Every row gives one point. Each table stands for the endless flat space through its points: a line for two points, a plane for three, and so on. The two share one point or none. Which?
In the rows, 128 means zero.

First (2 x 3)
[[156 174 128]
 [176 159 128]]
Second (2 x 3)
[[169 159 139]
 [189 187 127]]
They share: no point

First (2 x 8)
[[117 154 104 122 161 106 104 123]
 [135 146 108 138 151  90  88 143]]
Second (2 x 8)
[[102 172 110 110 162  92 114 107]
 [ 99 179 114 108 160  81 115 104]]
They share: [108 158 102 114 166 114 112 113]

First (3 x 11)
[[104 165  84  99 174 126 157  85 133 123 118]
 [ 88 173  97 135 155 124 161 112 127  86 117]
 [106 163  79  90 179 128 154  77 137 132 119]]
Second (3 x 11)
[[132 191  59  99 190  94 136 111 153  81  87]
 [ 97 160  99 119 165 128 176  77 123 126 120]
 [ 87 152 109 122 158 138 184  71 115 137 130]]
They share: [102 167  89 108 169 124 160  93 129 114 117]

First (2 x 18)
[[157 101 176 118  98 160  75  74 144 111 193 103 162 109 133 109 169 145]
 [141 119 170 134 114 140  93  88 152 129 173 119 144 129 151 117 159 143]]
Second (2 x 18)
[[126 106 183 145 149 112 121 105 197 145 138 120 156 133 180 100 145 172]
 [126 122 177 141 131 118 109  97 175 139 156 120 136 135 166 114 147 156]]
They share: no point

First (2 x 24)
[[176  55 101 142 160 118  76 122 137  65  78 130  92 137 157  98  81 152
  164 159 139 153 135 160]
 [173  66 108 138 159 120  86 125 145  73  84 131  92 141 155 105  85 153
  162 153 136 152 145 159]]
Second (4 x 24)
[[159  47 120 165 125 103 116 113 163  70  98 151 160 113 153 152  89 116
  169 118 166 109 173 204]
 [167  93 132 118 188 138 139  98 136 137  85  96  60 180 168 100  76 174
  162 135 149 124 204 145]
 [159  53 120 164  94  92  85 152 178  39 103 174 180  90 130 168 102 114
  164 137 139 146 142 207]
 [161  72 131 143 111  99  88 157 178  61  94 153 140 114 129 139 111 134
  160 145 133 156 147 180]]
They share: no point

First (4 x 24)
[[ 96 146 192  98 156 195 169 106  77 110  91 139 125 119 138 164 126 147
  166 191 131 148 110 141]
 [172 166 120  92 172 149 115 180 119 114  75  87  83 101  86 118  96 105
  142 139  79 136  94 115]
 [146 198 140 101 174 174 154 171 124 136  99 131  96 132  90 139  77 114
  100 115  75 118  76 128]
 [138 134 155  92 161 165 126 139  89  98  71  94 101  94 115 134 127 125
  183 187 114 154 115 122]]
Second (2 x 24)
[[172 190 150 116 169 140 127 180  89  99  63 120  89  83  98 127  96 150
  163 136  70 160  79 103]
 [152 176 148 100 167 158 139 160 101 113  79 118  99 105 106 137  98 134
  145 144  88 144  89 123]]
They share: [142 169 147  92 166 167 145 150 107 120  87 117 104 116 110 142  99 126
 136 148  97 136  94 133]

First (4 x 24)
[[157 147 122 176  89 162 168 118 102  98 147 122 132 173  82 124 137 159
  121 118 165  82 124 105]
 [184 115 147 171 155 116 154 108  98  75 180 133 108 176  84 151 171 119
   74 137 156  84 104 120]
 [151 146 153 153 109 165 107  86 118 125 108 137 150 137  92 119 191 102
  135 130 143 102 102 105]
 [163 138 181 189 149 149 139 110  86 121 136 157 134 149  52 139 183 126
  107 126 107  62  86  85]]
Second (4 x 24)
[[168  94 141 155 102 167 169  77 111  66 189 138 104 129 141  98 173 120
   83 104 173 113 107 156]
 [157 168 133 150 122 114 108 129 114 119 105 120 149 192  52 167 177 112
  143 160 173  75 134  83]
 [176 134 117 179 138 159 149  89 103  94 161 114 128 169 101 118 137 132
   79 132 133 109  95 120]
 [185 109 139 180  66 173 168  65 133  63 171 121 119 153 129 111 160 154
  101  80 184 137  76 138]]
They share: [166 133 133 159 115 144 140 100 112  93 148 125 128 164  96 131 167 121
 108 131 166  98 114 118]

First (3 x 24)
[[189 116  88 169 155 116 111 143 124 118 149 107 159 136 118 126 165 176
   89 147  97  83 129  98]
 [198 137 118 151 149 107 132 134 145 118 119 104 177 112  88 129 144 167
   89 141  91 116 153 113]
 [206 125 101 161 148 103 127 128 135 125 135 108 166 115  92 135 158 174
   85 149  87 100 135 103]]
Second (3 x 24)
[[171 125  72 174 197 127 105 166 119 108 121 126 180 119 151 108 165 160
  122 119 127 118 154  78]
 [165 113  89 167 169 128 101 155 131 102 121 108 167 134 131 105 162 162
   97 127 113 106 143  91]
 [171  89  91 187 171 144  73 135 149  84  97  96 127 122 141  87 168 140
   87 111 111 118 111  77]]
They share: no point

First (3 x 24)
[[164 117 131 149 162 144 159 163 116 172 161 174 145  97 138 197 194 136
  135 138 129 160 150 154]
 [124 108 118 142 161 170 178 146 109 133 136 124 121 142  79 155 159 135
  117 110 146 144 154 143]
 [129 126 177 180 178 187 125 165 147 121 183 137 178 133 110 140 160  98
  180 154 181 200 113 141]]
Second (2 x 24)
[[137 140 110 163 184 170 157 143 130 128 145 140 120 114 125 184 204 152
  127  98 128 166 132 159]
 [138 133 120 162 180 171 158 146 125 133 150 139 129 121 118 177 194 145
  130 109 137 164 135 156]]
They share: no point

First (3 x 24)
[[139 142 129  56 146 151 128 173 140 137 137 141  88 145 153 128 141 138
  131  67 122  91 121 127]
 [170 155 122  77 127 134 157 162 139 105 126 177 112 182 118 109 144 111
  142  87  96 103  83 150]
 [147 126 133  84 164 145 150 155 142 101 119 159 100 151 133 106 165 152
  129  97 134  87 107 121]]
Second (3 x 24)
[[187 135 141  84 155 158 190 163 141  68  88 150  80 124  94 113 167 178
  129 127  98 117 128 108]
 [143 103 116 123 194 167 139 137 145  72 130 167 107 165 104 138 138 146
  104 112 138  93 118 110]
 [127 103 114 121 192 153 125 133 145  88 142 177 121 183 124 124 144 130
  110  98 154  77  98 122]]
They share: [154 127 132  91 162 141 158 151 142  91 115 168 106 159 124 100 168 148
 131 104 130  89  98 125]

First (3 x 24)
[[190 116 172 114 146  73 137 183 136 182  82  78 143 151 113 123 154 108
  126 179 194 109  95 155]
 [183 119 160 109 144  76 140 174 117 164  89  92 147 133 106 122 145 105
  111 168 180 112 101 152]
 [169 109 142 107 146  96 128 156  99 146  95 110 153 113  88 106 143  91
   99 154 170 120 105 150]]
Second (3 x 24)
[[165  95 184 117  93  87 136 167  59 114 104 147 188  92  56 129 112 104
   83 143 173 117 115 185]
 [199  93 166  79 113  86 167 168  62 107 120 127 160 126  75 137 123  68
  120 144 152  89 127 154]
 [173  97 175 107 103  87 143 166  63 115 107 139 178 101  64 129 117  95
   92 144 167 111 117 174]]
They share: [169 117 139 103 143  89 137 156  89 137  99 115 154 105  90 113 135  95
  90 150 161 119 109 148]

First (2 x 24)
[[144  96 167 130 164 151 128 113 158  92 103 173 111 144 172 119 174 134
  157 122 174 149 159 150]
 [148  96 147  90 148 135 164  93 166 124 103 161  83 172 128 123 162 122
  121 142 150 181 167 138]]
Second (2 x 24)
[[137 104 169 116 156 152 132 101 161 117  97 163 104 159 156 109 158 126
  141 133 152 157 167 145]
 [117 110 179 120 166 156 118  85 155 125  83 169 118 155 174  91 140 112
  163 121 138 143 187 139]]
They share: no point

First (4 x 24)
[[183 118 123 160 104 173 148  99 151  84  90 143  69 100 127  89 139 129
  159 105 114  82 142 106]
 [167 148 115 164 110 149 162 107 155 140 120 143 101  98 143 111 139  95
  167 107  98  94 152 102]
 [135 163  90 172 137 122 187 135 175 192 150 122 129  76 154 101 148  63
  150 120  90 130 130 133]
 [169 154 122 174 128 194  98  55 141 112  75 164  73 147 132 100  94 130
  160  61 142 100 159 107]]
Second (2 x 24)
[[181 169  81 187 130 171 177  94 136 127 102 152  97 106 165 114 138 110
  186 123 119  98 166 135]
 [153 145 109 163 114 139 145 114 160 147 114 120 105 102 133  82 138  94
  154  99 111 118 122 119]]
They share: no point

First (3 x 24)
[[110 131 125 121 107 107  95 146 115 158 124 107 110 119  91 124 105 160
  138 125 101 168 146 171]
 [126 101  81  75  91 127  73 146  67 182 124 107  82 165  95  72 117 130
  150 143 121 128 158 115]
 [126 121 113 107  93 107  73 152  93 168 122 103  94 131  93 106 117 152
  136 133 117 148 162 153]]
Second (5 x 24)
[[ 91 128  46 137 119 113 156  95  77 182 131 120  92 155  85  29 103 168
  175 142 115 187 115 106]
 [111  65 111 102 127 134 149 136  82 185 113 109 112 221 138  82  80 109
  174  91 129 136 122 119]
 [ 78 114  91  62 116 119 123 138  94 160 147 126 141 167  73 107 103 107
  176 145  70 136 120 138]
 [104  76  99  90 134 145 131 138  94 182 111 104  99 195 127  81  73 127
  156  89 112 144 136 124]
 [ 85 116  97  65 128 113 126 125  86 158 149 132 152 173  79  98  82  99
  184 124  88 136 121 127]]
They share: no point

First (4 x 24)
[[116 104 185 126  99 124 120  73 108 144 148  68 186 128 108 146 155 158
   73 164 131  43  84 125]
 [113 108 197 127  94 125 108  87 112 147 146  64 169 123 115 139 156 157
   74 174 136  58  97 123]
 [ 84  91 141 100 142 117 151  60 135 148 172 131 190 163 106 170 143 159
   96 115 132  54  96 155]
 [130 157 169  78  84 141  71 106 151 110 164 115 132 103 162 112 207 201
  120 139 186 128 130 171]]
Second (6 x 24)
[[ 92  88 206  78 118 106 163  79 172 153 235 139  87  85 123 237 143 210
  124 140 182 121 158 118]
 [112  93 101 102  84 136 127 167 148 131 151  66 220 160 194 107 167 151
   96 146 122  27 119 184]
 [ 76 122 177 123  76 117 105  57 151 125 160 155 137 130 133 147 178 164
  139 144 168 107  82 158]
 [ 63  64 164  37 166 163 105 111 212 176 215 130 145 179 144 185 186 140
  134 172 151  69 157 175]
 [ 65  71 155  89 113 132 108  83 213 170 211 164 124 167 157 196 191 131
  171 177 149  96 106 145]
 [ 49 101 178  94  94 144  87  61 189 136 174 169 138 159 141 153 201 141
  163 166 171  93  90 183]]
They share: [ 95 114 165  97 118 125 114  89 142 141 166 118 155 139 129 145 162 169
 102 136 152  90 119 155]

First (6 x 24)
[[ 65  77 102 103  93 180 134 167 140 165 107 120  96 174 151 112 139  83
  102 141 159 193  71 154]
 [106 115 180 139 115 153 138 119 177 170  96 127  66 145 102  87 146  72
   85 148 147 114 124 106]
 [128  43 149 101 150 227 176  98 175 176  96  73  98 147 143 104 113  58
  101 167 151 128 159 183]
 [ 94 114 161 107 129 149 129 195 129 184 102 130 108 180 165  98 176  89
   69 157 130 172  89 139]
 [ 49  95 121 110 113 159 147 182 122 159 118 107 123 174 171 117 146  95
   94 159 146 204  79 157]
 [148  44 127  63 133 223 123 155 151 210  92 126  88 196 161  98 166  49
   71 149 140 146 117 173]]
Second (4 x 24)
[[125 133 186 160 164 160 185 111 150 165 112  96 116 176 181 114 141  72
   89 180 121 196  89 120]
 [ 75 101 193 111  96 206 149 165 193 170 102  73  95 140 140 112 170  77
  130 170 160 158 125 176]
 [ 73  75 120 120 124 154 152 166 131 162  87 117 103 142 139  83 103 110
   89 136 144 147 100 147]
 [ 91  89 157 137 113 195 159 143 155 184 107 104 123 190 190  88 138  84
  127 154 103 183  72 124]]
They share: [ 87  99 159 127 128 168 160 152 154 163  97  98 102 146 146 101 132  91
  98 158 147 161 108 151]

First (6 x 24)
[[131 136  67  60 103 121 139 145 144  90 108 199  99 129 128  75 106  43
   31 131 146  27  94 165]
 [ 97 171 113 119 125  88 148 164 129 145  67 115 119 152 115 122  80  96
   47 121 158  94  64 186]
 [171 152 177 119 181 109  82 152  67 197 119 109 145 131 156 174 137 173
  129 143 162 137  96 162]
 [144 111 131  96 153 109  96 160 102 155 132 112 186 114 125 139 138 124
   64 143 184  76  87 147]
 [159 188 129 121 159 127 106 132  93 155 101 151  85 139 162 130 105 119
   99 123 134 125 112 192]
 [125 140 151  68  83  73 163 185 122 166  68 183  75 175 114 149  98 125
  115 129 148  71  74 167]]
Second (4 x 24)
[[175 118 151  83 185 146 147 125  80 125 137 127  74 125 178  94 127 122
  133 114 145  83  72 147]
 [171 165 111  57 101  90  81 141 116 178 127 195 136 124  99 160 134 136
   88 111 129 113 135 167]
 [198 148 103  53 139 115 110 104 110 173 157 159 103 128 135 125 127 118
  115  84 103  99  98 161]
 [163 140 139  79 141 118 115 145  96 147 121 163 106 127 140 130 129 130
  107 124 149  95 106 159]]
They share: [158 142 135  89 131 115 114 152 102 155 113 167 107 138 141 137 121 122
 101 130 151  87 108 169]

First (6 x 24)
[[ 97 169 167 169 113 126 139  93 143 134 146  94 101 177 129 129 128 150
  112 129 110 204 201 162]
 [ 77 178 145 156 135 169 136 110  97 156 122 122  98 215 129  75 175 111
   88 122 122 189 197 114]
 [101 195 126 140 153 155 102 111  83 147  91 130 133 227 122  66 124 112
  108 149  98 138 159 121]
 [123 182 123 120 133 159 106 130  77 154  80 124 136 219 107  77 117 115
  104 166  98 119 127 118]
 [103 143 142 156 117  95 114 101 141 147 151 126  99 153 112 164  68 138
  132 139 106 172 153 189]
 [ 75 125 137 144 112 154 134 129 106 176 152 142  63 170 113 128 161  96
   89 111 146 196 170 138]]
Second (5 x 24)
[[105 165 129 141 109 106  84  80 119 138 160 126  77 170 111 113 107  99
  166 115 130 161 147 120]
 [123 138 133 155  98 138 109  77 110 135 133 144  40 167 147 121 158  96
  166 118 100 152 152  72]
 [112 117 159 159 153 123 119 133 152 173 137  83  77 135 129 165  97 118
   72 121  98 163 132 178]
 [143 106 121 143  74 164 105 117 120 107  83 146  90 177 143 149 170 136
   86 142  94 100 198 140]
 [120 147 137 133  99 128 101 113 119 135 130 120 102 170 111 135 113 126
  124 139 121 155 157 156]]
They share: [120 144 145 134 107 129 109 122 122 144 130 111 103 164 111 142 107 129
 115 142 118 164 149 165]

First (4 x 24)
[[129 148  98 128 162  82 166 108 146 138  76  74 134  95 125 154 142 175
   82 166 119 114 152 125]
 [145 104  91  98 166 107 139 144 142 181  91  81 132  81 148 186 160 138
   88 139 111 105 193  99]
 [130 191 100 153 161  70 184  76 165 107  80  91 141 117  95 124 134 198
   93 181 135 133 125 131]
 [ 98 132  90 103 163  97 163 137 130 145  51  27 121  94 167 157 159 167
   41 163 112  83 161 146]]
Second (4 x 24)
[[145 146 123 155 192 125 136 125 214 134  95  95 104  58 140 178 109 145
   61 147  82 131 181 109]
 [148 151  87  61 121  59 213 105 106 171  72 112 174 128  85 161 182 161
  111 140 171  87 141  93]
 [136 147 117 159 197 131 131 115 196 127  94  84 106  60 147 165 120 153
   71 154  77 127 185 113]
 [149 156 135 137 172 115 152 125 230 142  87 111 120  74 120 188 107 141
   55 129 104 123 175  99]]
They share: no point

First (6 x 24)
[[135 141 128  95 140 179 117 134 101  94  99 168 143 135  65 117  95 133
  109 169 180 108 166  97]
 [161 155 166 130 128 154 158 161 108 167  73 154 206 111  63  96 120 105
   67 126 152 103 182 178]
 [187 183 132  92 121 118  73 212 125 141  37 139 129  95 123 133 164 100
   48 119 138 160 169 145]
 [101 103 154 128 181  80 146 174 121 190  82 166 183  82 102 127 130 112
  105 104 141 119 197 196]
 [ 95  95 116 110 160 158 135 149  78 146  72 153 150 110  56 146 146 121
  108 183 165 134 194 111]
 [113 125  89 100 154 116  84 177 108 124  61 130 105 118 108 173 149 111
   96 167 167 148 157 138]]
Second (4 x 24)
[[167 132 107  61 110 145 129 129 110 131 123 175 175 151 140 108  68 100
   86 123 156  95 195 173]
 [157 170 159 127 172 135 115 177 162 143  95 173 159  95  58  98  94 126
  122 131 152 115 143 155]
 [162 133 113  78 139 162 142 143 120 155 111 184 179 125 119  89  69 115
  100 121 140  91 157 180]
 [188 181 113  84 147 146 104 141 172 169 125 172 175 127  77 109  87 115
  132 155 122 121 173 190]]
They share: no point

First (5 x 24)
[[ 80 155 168 149  86 145  70  93 136 116 110  93 149 132 133 130 131 158
  104 168  82 125 125  96]
 [ 87 180 172 114  76 176 107  88 164  75 112 124 151 106 146 114  97 168
   77 182 123 135  92  54]
 [104 140 141 119  91 167 104 143 142  89 139  80 153 125 154  93 138 163
  110 151  84 110 134 132]
 [ 79  95 153 136  87 142  69 132 100 114 125  57 121 147 135 101 148 185
   95 163  43 120 147 142]
 [ 91 149 159 139  86 161  88 122 142 105 118  92 152 128 150 109 137 169
  107 167  81 132 126 106]]
Second (2 x 24)
[[ 95 145 160 106 101 144 105 111 143 106 110  67 160 140 162 120 117 144
  109 143  90 101 125 130]
 [ 92 145 148 127  80 168  90 120 137  82 140  97 139 116 132  99 129 171
   91 167  90 116 125 103]]
They share: [ 93 145 152 120  87 160  95 117 139  90 130  87 146 124 142 106 125 162
  97 159  90 111 125 112]

First (4 x 24)
[[129 107 135 107 103 122 124  88  88  96 112  73 131 152 162 113 167 127
  127 101 167 111 137 135]
 [115 115 147 123 103 110 143  84  95  97 127  59 129 122 194  88 174 142
  102 115 163  97 109 141]
 [132  98 103  91 121 122  95 112 102  72  91  98 129 180 116 143 168 109
  144  71 144 121 173 143]
 [153  75 173  45  55 184 127  96  97 131 107 119 165 170 178 142 174  70
  132 105 205 109 171 123]]
Second (2 x 24)
[[164  90 113  89 118 125 110 107  76 104 115  92 114 181 155 126 189  82
  153  69 152 124 165 127]
 [124 102 133  93  98 133 114  95 100  88  99  88 142 161 143 130 161 122
  129  97 168 112 153 139]]
They share: [134  99 128  92 103 131 113  98  94  92 103  89 135 166 146 129 168 112
 135  90 164 115 156 136]
